Rows are points. The points of each table are mixes of a few directions, plus a little noise. Count the directions of each table, and those that both share. Where both have some left over, give the other angles between the two spaces (their principal angles), to ten degrees, smallest first.

First:
[[-2.6  6.6 -0.4]
 [-1.9  4.9 -0.3]
 [ 1.9 -4.8  0.3]
 [ 1.0 -2.5  0.2]
 [ 1.6 -4.2  0.2]]
Second, 6 rows:
[[ 1.4 -3.6  0.2]
 [-1.5  3.9 -0.2]
 [-2.9  7.5 -0.5]
 [ 2.7 -7.0  0.4]
 [ 0.6 -1.5  0.1]
 [-0.3  0.7 -0.1]]
Directions: first 1, second 1, shared 1

First (5 x 4):
[[ 0.4  2.7 -1.8 -2.7]
 [ 0.7 -8.0  0.7 -1.9]
 [ 0.6 -1.0 -1.3 -3.2]
 [-0.4  0.9  0.7  1.8]
 [-1.3  5.4  1.7  6.0]]
Second (8 x 4):
[[ 1.8  2.5  2.9 -4.8]
 [-0.4 -0.9  5.4  5.6]
 [-0.6  2.8 -1.6  1.0]
 [-1.5  1.1 -8.3 -0.5]
 [-1.2 -0.9 -3.6  2.1]
 [ 0.9 -2.7  0.5 -3.2]
 [ 1.1 -3.6  1.2 -3.3]
 [-0.1  1.7  3.8  3.3]]
Directions: first 2, second 3, shared 2

First (9 x 8):
[[-4.7 -8.4  5.9  1.6 -1.8 -4.0  0.2 -1.9]
 [ 2.3  4.1  1.0  2.7 -2.7  0.7 -0.4 -3.0]
 [ 5.9  1.9 -2.1 -1.8 -0.2  3.0 -3.8  2.5]
 [ 4.6 -2.4  6.0 -0.7  1.0  5.2 -4.4  0.6]
 [-0.5  0.4 -0.6 -1.2 -0.6 -1.6  3.5  0.0]
 [ 1.7  2.9 -3.7 -2.1 -2.2 -2.6  4.5  0.6]
 [-6.2 -1.5  2.3  1.8  2.5 -0.6  1.9 -1.9]
 [-0.4  4.3 -4.5  1.2  2.5  2.2 -2.7  0.7]
 [-2.8 -1.2 -4.2 -1.6  1.4 -2.4  1.3  2.2]]
Second (8 x 8):
[[ 1.4 -1.5 -1.8 -0.3  0.8  2.1  0.7 -1.7]
 [-5.1 -1.5 -2.1  2.4 -1.9  5.5  0.8  2.0]
 [-3.4  3.4  4.0  1.0 -2.1 -4.6 -1.9  3.9]
 [-5.8 -3.0 -3.8  2.8 -1.9  8.5  1.5  1.6]
 [ 4.8 -1.8 -1.9 -1.7  2.4  0.5  0.9 -3.8]
 [-0.5 -0.4 -0.5  0.2 -0.1  0.9  0.2 -0.1]
 [ 2.9  3.0  3.8 -1.6  0.6 -7.0 -1.5  0.2]
 [ 5.7  1.7  2.4 -2.6  2.1 -6.1 -1.0 -2.4]]
Directions: first 5, second 2, shared 0; angles 60, 70

First (9 x 9):
[[-2.1  1.3 -0.5  0.5  1.3  0.0  1.2  1.1 -0.9]
 [ 8.5 -5.2  1.7 -2.9 -4.1  0.3 -4.3 -3.6  3.7]
 [ 2.6 -1.1 -0.3 -3.5  2.4  0.6  0.6  0.9  1.6]
 [ 4.6 -3.1  1.3 -0.4 -4.0 -0.1 -3.3 -2.9  1.8]
 [-8.9  4.9 -0.8  6.1  0.0 -0.9  2.2  1.5 -4.4]
 [-6.7  4.0 -1.1  2.9  2.5 -0.3  3.0  2.4 -3.0]
 [ 6.1 -3.2  0.2 -5.2  1.4  0.8 -0.8 -0.2  3.2]
 [-4.1  2.0  0.2  4.4 -2.2 -0.8 -0.2 -0.5 -2.4]
 [ 0.1  0.3 -0.6 -2.0  2.8  0.4  1.5  1.5  0.4]]
Second (9 x 9):
[[ 2.7 -1.1 -1.9 -1.1  3.8  1.9  2.6 -1.1  1.3]
 [ 1.2 -1.7  0.1 -0.4  2.1  1.7  1.2  0.3  0.9]
 [ 5.3 -1.8 -2.2 -2.4  5.5  3.3  4.5  0.1  3.2]
 [-5.5 -1.5  3.9  3.1 -3.9 -1.3 -4.7  0.6 -3.0]
 [-3.4  0.2  0.4  2.1 -1.3 -1.4 -2.5 -2.1 -2.9]
 [ 4.9 -0.7 -3.7 -2.2  5.7  2.6  4.4 -1.7  2.3]
 [-4.1  1.7 -1.1  2.3 -1.7 -2.6 -2.9 -4.0 -4.0]
 [-2.0 -2.1  4.7  0.8 -3.2  0.3 -2.2  4.4  0.5]
 [ 0.8  6.9  0.0 -2.3 -7.1 -4.7 -0.4  3.5  1.7]]
Directions: first 2, second 3, shared 0; angles 30, 80
